Each row of a before or after table is a point. The points were changed in one or more steps. Then noise was added and the rows were shuffled. The steps act on columns, c1 being the first. What was done? A step turns or swaps two columns, mirrors them in a line or flattens them onto one, adds a multiple of one to another, or multiplies or shifts one. Angles are multiples of 10 degrees, from the lower column toward the higher: turns from -170 to 170, lines from 10 to 170 but not 90. Use the fewest steps. Two steps may share a column if one is a turn and the other turns, adds or multiplies; they go together, in the order done. Otherwise the lowest column goes first.

Before (8 x 3):
4  3  -48
-68  -78  26
-9  34  -46
13  12  -45
33  -13  -42
-42  -47  85
21  15  -8
-46  -47  46
After (8 x 3):
4  3  -80
-74  -69  -6
-48  -42  59
-11  34  -72
8  11  -72
-47  -40  19
13  23  -37
36  -11  -78
Steps: swap c1 and c2; shift c3 by -30

Before (12 x 8):
-67  40  26  -25  62  12  -35  5
25  37  -31  55  -18  21  63  27
-95  21  42  -46  57  7  19  19
-19  -43  44  6  31  2  6  30
-86  -68  20  -12  12  -14  -82  27
-38  -54  7  -41  45  39  -64  5
-84  -87  -31  -2  72  0  -50  21
34  -40  3  75  -22  17  0  -10
-41  -38  -3  -53  14  -2  -31  49
42  -18  -50  -10  26  -65  -29  -33
-92  20  -12  -47  28  3  18  -19
33  29  -23  37  11  -16  2  21
After (12 x 8):
46  -35  -1  -4  18  9  -59  -19
15  10  12  -55  21  18  -27  -44
-8  79  -22  37  -33  24  -10  -16
-12  84  -61  57  -7  -9  34  -31
-14  8  3  75  -13  -19  1  2
21  -6  37  -40  -1  -36  -54  -19
42  71  27  -43  33  0  37  -19
24  -17  60  -12  60  23  -59  -19
15  8  37  9  -7  6  30  -28
35  87  39  -27  11  -10  -17  -10
-4  33  -27  -12  -52  54  -51  54
34  69  -21  -46  51  -12  9  18
Steps: turn c1 and c5 by -130 degrees; multiply c1 by 0.4; shift c2 by 50; turn c3 and c7 by 30 degrees; turn c6 and c8 by -160 degrees

Before (10 x 12):
-16  7  -47  5  -46  -36  -9  9  -16  -30  -33  13
-23  8  -2  -49  14  47  20  8  43  9  -65  -26
-12  8  19  -9  -8  -53  -6  -46  -34  21  8  -49
-22  -41  -7  21  -32  20  -12  -10  13  72  12  12
63  -41  -23  -12  10  29  9  55  -14  17  -47  22
-2  -2  17  41  40  12  -15  -16  -53  12  -19  6
36  5  -1  19  -34  -4  2  -2  -17  -9  -3  14
-21  -22  4  22  -65  -39  -70  4  0  31  14  -9
4  5  -7  -32  22  -2  -36  17  -51  4  28  -30
21  -14  -8  3  -21  13  39  11  -24  -39  -34  -78
After (10 x 12):
-24  8  1  -39  -23  -7  -5  0  -44  35  -66  -26
3  5  0  -32  6  -6  42  -27  48  34  28  -30
-16  7  1  -2  41  -1  -24  -12  15  -43  -33  13
63  -41  0  -7  -13  -1  -1  -57  3  -6  -47  23
-23  -41  0  24  33  3  -11  12  -11  61  12  13
-2  -2  -1  42  -20  8  37  6  55  7  -19  8
36  5  0  18  24  4  -24  -1  18  -23  -3  13
-21  -23  0  14  96  2  12  -4  -1  40  14  -9
-12  8  0  -18  10  -3  0  39  41  70  8  -49
21  -14  1  5  -8  1  -44  -14  22  39  -34  -79
Steps: multiply c3 by 0; flatten c4 and c6 onto the line at 10 degrees; turn c5 and c7 by 140 degrees; turn c8 and c9 by -170 degrees; add -1 times c12 to c10

Before (12 x 20):
36  -21  -24  25  -7  45  8  74  32  -36  26  1  29  29  15  -36  26  38  -60  -12
8  -78  15  -9  47  -64  7  25  -21  -29  -19  54  17  -36  34  -5  1  -47  -80  -12
13  6  0  24  -1  -34  25  8  41  -13  -33  21  1  -9  24  -21  -1  34  -4  -61
-41  32  -50  -64  -40  61  44  33  57  45  57  15  -35  17  21  -18  49  14  36  -69
-20  -14  11  34  23  42  -7  -36  17  -19  -30  38  -63  -67  -53  -29  -22  -12  -47  -26
-43  -53  -13  -6  -34  71  50  -32  11  26  -7  -14  -3  7  14  54  35  -50  36  -28
-3  -51  -39  45  12  -32  -54  -46  3  -26  -28  -13  -58  -83  -19  42  7  29  -7  -44
3  22  19  8  -2  -31  39  27  -7  55  80  -13  25  -17  -86  -49  -38  23  -49  54
52  -38  28  21  -67  -31  -14  83  42  48  7  50  -76  29  6  -65  75  23  28  64
-30  -90  62  24  -53  37  2  -10  -33  21  -48  53  -71  -95  -8  1  0  45  -40  11
-68  -36  -47  52  24  -52  59  35  21  11  79  -35  36  -53  5  -30  -35  21  -9  39
9  33  -45  4  26  4  61  -20  -4  17  53  36  -42  -2  -45  32  -27  -16  6  13
After (12 x 20):
-19  -14  -16  33  23  43  -6  40  17  -18  -23  37  -63  67  -52  -28  -30  -3  -47  -11
-67  -34  44  52  24  -50  60  65  20  10  -36  -38  37  -4  6  -30  80  31  -9  17
15  6  28  25  1  -33  26  11  40  -13  -2  20  1  -6  24  -21  -35  -18  -5  -25
-46  -53  -37  -7  -35  72  49  -22  11  25  37  -13  -5  24  13  53  -7  35  37  -12
-40  32  37  -63  -40  60  45  2  57  45  51  16  -33  -36  21  -16  57  36  36  -28
10  -77  -49  -9  48  -63  10  43  -21  -32  1  54  15  -3  33  -5  -20  10  -81  -4
2  23  13  8  -3  -29  40  29  -6  56  -38  -14  24  -15  -84  -48  80  -28  -52  21
36  -22  45  24  -7  45  8  11  31  -37  25  2  28  -78  16  -35  25  1  -61  -4
-3  -51  44  48  12  -34  -55  47  3  -26  7  -15  -57  82  -20  41  -28  19  -7  -19
10  32  10  3  27  4  62  -9  -4  16  -28  36  -42  19  -46  31  53  47  7  3
53  -38  6  21  -67  -32  -12  17  43  50  75  49  -77  -87  6  -64  7  -35  28  27
-29  -91  7  24  -54  37  6  77  -31  21  0  53  -70  55  -9  0  -47  -77  -40  6
Steps: turn c3 and c18 by -120 degrees; mirror c8 and c14 in the line at 150 degrees; swap c11 and c17; multiply c20 by 0.4

Before (10 x 32):
50  23  -26  -27  -2  -19  18  19  -8  34  -14  14  -2  15  32  -20  13  -2  17  61  -3  5  -8  12  43  -40  -36  31  10  -25  -20  -37
-10  -11  39  37  -27  -26  -6  28  21  13  65  -59  -5  7  14  -17  -77  -2  -33  10  -35  31  1  5  -40  -3  -14  -35  -27  -21  -49  -4
-24  -61  -10  -18  -19  -26  29  59  -11  -23  50  -28  -69  43  6  28  -7  40  -36  -11  -29  -6  24  -59  -31  32  -13  -18  -21  -10  9  -17
13  29  -26  -6  61  -30  52  23  -35  1  8  -4  -32  63  14  32  -11  48  -30  -9  -7  -51  -26  -62  -14  -17  -59  38  -1  -52  -6  -20
40  16  36  -48  -33  9  -39  -24  -74  -8  -48  45  -2  -31  30  -64  -13  -6  -5  -28  -7  56  28  42  23  -46  13  -8  40  12  -7  38
-36  -18  -33  -7  48  -12  39  31  -34  -19  43  -25  -95  42  19  29  -7  24  -47  -19  -14  -33  -25  -25  3  11  -18  -27  -36  -12  -33  -40
13  9  -7  -5  52  -32  -9  35  -31  45  27  -26  -20  32  6  -23  -16  7  7  32  1  -28  -29  21  22  -12  -57  42  48  -33  9  -3
15  42  37  -42  -50  -4  -34  -28  -40  13  -48  19  6  -41  44  -36  11  -53  -33  -27  53  45  43  36  6  -24  -3  2  55  30  0  12
-52  -41  8  -7  7  -27  10  36  19  -27  71  -29  -21  49  -9  11  -11  28  -40  -62  -18  31  17  -31  12  4  -6  -22  -60  -12  -8  -30
-58  -22  1  -18  -43  -44  33  32  -18  -2  13  -21  -38  68  8  -12  -13  26  -33  -51  -11  9  -22  -28  -9  25  14  -35  -27  9  -28  5
After (10 x 32):
-38  -20  -30  -7  48  -11  36  30  -36  -27  42  -30  -100  44  20  28  -9  1  -47  -19  -24  -34  -25  -23  1  10  -22  -31  -37  -15  -29  -44
-59  -21  1  -19  -48  -43  30  28  -16  -2  10  -22  -36  67  6  -7  -14  25  -36  -55  -30  9  -25  -13  -14  28  10  -40  -24  8  -31  -9
49  24  -20  -24  -1  -19  18  18  -6  36  -15  16  -3  20  32  -23  9  -20  12  62  9  5  -9  -4  37  -37  -35  27  12  -27  -27  -37
17  7  -12  -8  54  -33  -7  38  -23  42  29  -26  -20  31  3  -18  -18  1  1  34  21  -33  -29  -1  24  -13  -55  38  51  -32  6  -3
-9  -7  45  34  -28  -24  -4  25  25  13  66  -60  -7  7  16  -19  -81  -4  -34  9  3  34  0  -33  -41  -2  -11  -38  -28  -21  -45  -3
16  43  39  -44  -55  -4  -33  -32  -38  9  -48  21  9  -37  41  -41  13  -40  -36  -26  37  45  47  53  4  -21  0  6  59  31  3  38
12  28  -25  -4  66  -30  54  23  -38  -2  7  -4  -32  67  11  35  -11  28  -25  -10  -66  -53  -22  -10  -13  -18  -57  35  3  -51  -7  -43
37  21  34  -48  -32  11  -39  -22  -74  -8  -45  46  -7  -30  33  -65  -14  17  -8  -34  41  56  28  -8  21  -50  16  -6  35  15  -9  36
-57  -41  13  -4  4  -28  7  39  17  -25  72  -28  -23  48  -8  8  -15  10  -39  -63  -24  28  19  -24  11  6  -9  -22  -65  -4  -9  -40
-23  -57  -2  -18  -20  -23  31  62  -10  -27  55  -27  -69  43  6  28  -5  24  -35  -14  -58  -4  23  -29  -33  38  -15  -17  -25  -9  7  -34
Steps: turn c18 and c32 by -30 degrees; swap c21 and c24

Before (12 x 64):
-1  36  -3  -20  4  -67  -27  -6  -7  -6  45  10  -17  -7  4  -21  -7  4  16  8  -5  -5  10  6  -13  16  25  4  -35  -18  1  38  19  -10  26  -10  13  -19  3  3  0  15  7  21  9  11  -5  8  41  4  1  -2  -38  -1  0  11  -13  -10  -8  -9  12  -7  -17  2
-17  -13  13  -3  -6  -1  4  46  2  -5  -5  -28  -26  -20  -14  10  1  -6  18  13  -4  -24  -10  2  13  5  -12  22  -33  15  19  -18  -20  -11  -8  12  -8  -15  -3  21  4  13  4  15  12  -4  -8  -27  -15  1  2  -11  0  3  4  -17  27  -5  -22  -6  12  23  5  0
26  -15  13  23  13  -8  0  -25  -6  9  -5  -5  -13  -17  15  -14  -16  -63  -19  -25  2  15  16  -9  -4  36  16  -3  -14  12  -19  -10  -1  10  9  71  8  -12  -25  -1  -29  -12  24  14  17  -6  0  -21  -22  -8  -4  -2  3  11  5  -22  1  12  6  3  -8  -7  5  1
-14  5  -5  -13  16  -13  10  18  -4  -2  -2  -11  -18  25  20  -9  -4  5  -25  -16  54  12  6  -9  11  6  -24  -58  34  -10  22  -15  5  7  12  -12  -5  56  0  -6  -19  -14  18  -82  13  8  26  17  21  -6  -3  -4  6  22  -11  -25  42  -19  -4  36  0  43  1  1
2  7  18  -11  -11  -12  7  36  9  12  -17  14  67  -12  9  -10  26  6  -2  11  -7  -10  -5  -9  2  11  -18  23  -39  16  14  -18  -7  -5  44  -16  0  -1  2  20  5  -41  -16  19  -36  2  -1  11  6  6  1  17  -3  -2  3  -28  12  10  -1  9  -16  22  2  -3
-5  12  18  25  2  -7  12  -29  3  -18  15  -17  14  -18  13  33  0  -6  17  -16  3  20  16  -2  -10  10  -11  -11  12  15  6  -4  -1  -5  11  37  -8  0  0  2  -35  12  15  25  16  -7  13  9  8  6  -4  3  -24  -3  -4  -25  -13  22  5  18  0  2  7  -2
-6  14  14  -21  -36  -9  13  38  16  6  -15  -2  -29  -12  -3  9  -20  5  22  11  6  -2  18  -10  -12  9  -21  20  -39  13  -10  -8  -12  -2  8  -10  -4  -4  -21  -5  5  -9  13  8  -16  3  -13  15  -2  16  14  5  -18  -5  -28  -17  -3  1  4  15  -23  8  6  6
-22  5  18  13  -19  -25  -6  -12  0  -17  -13  -3  2  -18  16  18  5  -52  17  4  6  -21  -12  -15  15  17  -4  25  2  -4  -3  13  18  52  4  6  -16  11  0  5  -18  1  -37  -17  4  -1  -10  -1  -21  12  9  -11  2  41  -5  95  -4  -12  -1  -13  15  -9  3  1
-12  -15  17  0  10  -5  1  -12  -3  -7  -6  0  -7  4  2  -17  -4  -11  15  -28  51  15  -8  -14  1  19  -7  21  18  -1  22  14  16  10  1  -13  -13  -5  -3  -6  -10  4  -12  25  -18  8  0  19  30  6  -3  -11  3  -4  -2  -16  13  6  7  -15  -16  -2  7  13
-22  8  -11  13  10  3  10  -15  -5  12  -22  -16  2  20  -26  -22  -18  -10  11  -13  34  -34  -5  1  4  27  -24  27  -37  -4  -22  -8  2  -10  0  7  6  1  12  -9  -4  -16  6  14  -5  2  3  13  45  13  1  -12  -1  38  -1  4  -4  -6  1  7  -20  -8  3  11
-3  -20  -15  -19  21  -1  14  -25  16  -18  8  17  -18  19  1  27  -10  6  7  -4  -6  16  -7  12  -1  17  8  11  31  9  5  -16  21  24  21  -8  32  -11  -42  -8  7  0  23  21  -19  6  2  12  -10  -3  -2  0  -1  2  5  -29  -1  -14  -21  14  -23  1  -20  9
-22  -14  -18  6  -10  0  -9  -11  5  -12  -19  10  -24  -22  4  -14  -6  2  -29  9  -6  -12  13  31  -12  5  -17  -29  -12  -15  20  1  -22  2  -9  -16  -12  -8  4  -10  -9  -16  -18  -8  0  10  -18  -11  -10  16  -3  -11  2  6  -2  -26  -9  -11  5  38  58  18  -14  3
After (12 x 64):
-14  5  -5  -12  17  -11  12  19  -3  -2  -4  -13  -16  27  20  -10  -5  2  -26  -16  55  12  5  -10  11  4  22  -59  33  -10  23  -15  5  -3  12  -12  -2  54  8  -6  -19  -14  17  -85  15  5  4  15  20  -23  -1  -2  5  22  -13  -26  43  -21  -4  35  1  41  3  2
-3  -20  -15  -18  18  3  12  -27  17  -20  7  18  -18  17  0  26  -8  6  8  -5  -4  15  -9  12  0  16  -3  10  33  7  5  -17  19  -1  23  -8  31  -10  -36  -5  7  -1  24  24  -17  6  -13  12  -8  3  0  0  -1  2  4  -29  -3  -14  -20  14  -22  1  -20  9
-3  9  19  24  2  -6  12  -28  4  -18  14  -16  13  -18  14  33  -1  -6  18  -15  1  22  15  -1  -10  7  40  -10  14  15  5  -3  -1  0  11  35  -7  0  4  1  -32  13  15  25  15  -9  0  9  7  -7  -3  1  -23  -2  -5  -24  -15  23  5  20  -1  3  6  -1
-21  8  -11  14  11  3  9  -16  -5  14  -21  -15  -1  19  -26  -21  -19  -9  6  -13  37  -34  -5  1  2  29  -20  28  -34  -8  -21  -7  3  0  1  7  6  2  9  -9  -3  -15  6  15  -5  3  7  14  42  -15  3  -12  -1  36  0  2  -2  -5  -2  8  -20  -8  4  8
1  8  19  -11  -9  -14  7  36  7  11  -17  12  67  -12  10  -11  27  8  -2  14  -8  -10  -5  -10  5  11  -22  24  -38  17  13  -17  -7  1  43  -16  0  -1  1  24  6  -42  -14  19  -36  3  2  11  4  -13  2  16  -3  -4  4  -27  15  10  -2  10  -16  24  5  -4
27  -14  14  23  14  -8  -2  -25  -6  6  -5  -5  -13  -15  18  -15  -16  -62  -18  -25  4  16  14  -8  -3  36  60  -4  -15  10  -18  -11  1  2  10  73  9  -11  -22  -2  -29  -14  25  16  17  -3  -9  -20  -21  9  -5  -4  1  10  3  -23  2  12  6  3  -7  -6  7  2
-2  36  -4  -17  6  -66  -26  -6  -9  -6  45  9  -14  -7  5  -22  -8  6  16  9  -6  -5  8  5  -13  15  8  3  -37  -18  -1  37  21  -1  26  -6  15  -22  4  3  1  14  6  21  8  11  2  9  38  23  -1  -2  -38  1  1  10  -13  -9  -4  -9  14  -7  -17  2
-10  -15  17  0  11  -5  2  -16  -1  -9  -8  -1  -9  5  2  -16  -4  -12  16  -29  51  17  -6  -13  1  18  8  23  18  0  19  13  14  1  0  -13  -15  -6  -2  -4  -8  5  -11  28  -18  6  2  18  30  -5  -5  -12  2  0  -1  -13  15  8  10  -15  -18  0  8  11
-24  -14  -15  8  -9  1  -11  -10  5  -11  -21  11  -21  -20  6  -13  -8  0  -31  10  -7  -14  13  32  -13  8  -12  -28  -14  -15  20  0  -23  0  -9  -17  -10  -7  -5  -9  -8  -18  -18  -7  0  11  -3  -14  -8  -8  -2  -7  3  6  -3  -27  -9  -10  6  39  56  18  -14  2
-2  15  13  -21  -36  -8  12  38  15  8  -14  -3  -28  -9  -2  8  -22  6  24  12  6  -4  17  -9  -12  6  -29  20  -40  16  -7  -12  -12  2  7  -12  -6  -3  -24  -7  6  -8  14  8  -14  4  -6  15  -3  -10  13  4  -19  -4  -28  -18  -3  -1  3  16  -22  8  7  6
-22  5  15  11  -20  -23  -6  -13  -2  -18  -12  2  1  -19  14  19  3  -51  17  7  7  -23  -15  -14  16  18  14  26  2  -5  -1  13  18  2  3  8  -17  13  -4  7  -18  1  -37  -14  6  0  -4  -2  -21  1  8  -12  2  40  -7  95  -3  -13  -1  -12  15  -7  4  0
-14  -13  13  -2  -6  2  3  47  5  -9  -5  -29  -27  -18  -12  7  0  -5  19  11  -4  -24  -12  3  15  6  -14  23  -34  13  22  -19  -22  1  -8  13  -9  -16  -4  19  3  10  5  15  12  -4  0  -25  -14  -7  3  -9  0  1  2  -17  29  -5  -25  -6  13  23  5  0
Steps: turn c27 and c50 by 60 degrees; add -1.5 times c41 to c27; multiply c34 by 0; flatten c39 and c47 onto the line at 20 degrees
